Each row is a point. The points of each table are mixes of a few directions, plus a little noise. How many directions does each table use, and how many do they share? Where both have some left over, give the other angles between the two spaces (their principal angles), to ten degrees, smallest first.
In the rows, zero is written as 128.

First (5 x 2)
[[100 113]
 [ 96 111]
 [ 98 112]
 [195 164]
 [151 141]]
Second (6 x 2)
[[138 119]
 [153 106]
 [108 146]
 [148 110]
 [158 101]
 [ 63 186]]
Directions: first 1, second 1, shared 0; angles 70

First (7 x 6)
[[ 94 101  86 153 113 115]
 [115 141 125 115 107  83]
 [133  79 105 176 164 224]
 [169 143 170 114 158 175]
 [126 136 130 120 120 109]
 [156 151 163 106 140 137]
 [104 144 117 111  94  55]]
Second (7 x 6)
[[163 184 188 133 127  96]
 [147 147 156 161 135 107]
 [ 97  90  79  96 122 162]
 [117 147 122  94 107 198]
 [107  60  79 125 148  71]
 [134 116 130 165 141  99]
 [132 152 140 121 117 163]]
Directions: first 2, second 3, shared 1; angles 50

First (8 x 11)
[[113 110 105 112 134 125 108 120 129 145 149]
 [163 190 213 144 122 147 223 136 111  77  63]
 [153  97  84 162 112 116  90 149 125 131 164]
 [123  94  89  99 134 131 125 118 108 145 172]
 [ 77 189 200 125 144 123 113 114 183 130  43]
 [143 111 108 127 124 130 135 131 111 127 152]
 [169  98  95 131 117 136 158 138  85 118 175]
 [ 83 135 130 124 139 115  72 118 171 152 107]]
Second (10 x 11)
[[109 124 111  49 141 214 156 183  96 110 144]
 [131 129 108 179 115 120 135 132 151 182  90]
 [124 126 164  37 152 141 115 120  87  30 196]
 [120 127 106 125 125 164 146 158 128 157 109]
 [132 129 111 182 114 113 132 127 151 180  92]
 [133 130 119 175 117 106 127 120 149 166 101]
 [138 130 134 174 120  84 115 101 147 145 115]
 [143 131 137 201 115  58 108  85 158 154 108]
 [121 126 140  60 144 160 129 141  99  75 166]
 [129 127 149  96 137 120 117 115 114  83 159]]
Directions: first 3, second 2, shared 0; angles 50, 90

First (9 x 20)
[[146 113 122 136 103  99 120 170 167 151 129 132 152 184 119  70 176 114
  102 189]
 [131 128 156 120 155 139 133  90 120 123 149 125 111 109 115 137 146 150
  129 134]
 [114 140  66 136  75 122 134 196 129 119  87 134 157 136 173 132  88  78
  128 100]
 [125 148 131 108 129 156 167 113 116  92 150 127 128  82 163 149 170 111
  111 131]
 [164 101 163 157 170  85  81 117 155 206 133 121 116 198  78  88 114 185
  149 175]
 [122 161  71 132  99 140 158 177 109 116 100 127 146 100 213 168  81  84
  140  90]
 [ 86 122 129 120 129 150 111  90  96  92 112 131 108  89  90 168  71 137
  148  50]
 [115 131 157 106 145 155 145  79 112  91 154 128 110  84 112 147 161 138
  118 118]
 [146 109 154 138 147 106 104 119 148 163 138 126 124 168  90  95 143 158
  129 166]]
Second (9 x 20)
[[135 111 121 143 109 150 129 143 112 146 129 151  77  98 104 117 144  84
  199 157]
 [134 113 122 141 112 147 129 141 114 143 129 149  81 101 108 119 142  88
  192 154]
 [123 141 133 117 142 113 127 116 140 115 127 111 167 151 146 136 115 162
   74 106]
 [138 105 119 149 103 157 130 148 107 151 129 158  59  87  98 115 149  69
  222 166]
 [137 107 120 146 105 155 130 147 109 150 129 157  64  90 100 115 148  73
  215 164]
 [116 157 139 102 159  92 126 102 155  98 126  89 216 180 167 145 100 204
    7  78]
 [128 127 128 129 127 129 128 129 127 129 127 129 125 127 127 128 128 126
  132 129]
 [121 144 134 114 145 108 127 114 143 111 127 106 177 156 149 137 113 169
   62 101]
 [120 147 136 111 148 104 127 111 146 108 128 102 186 162 154 139 110 178
   49  96]]
Directions: first 4, second 1, shared 0; angles 90
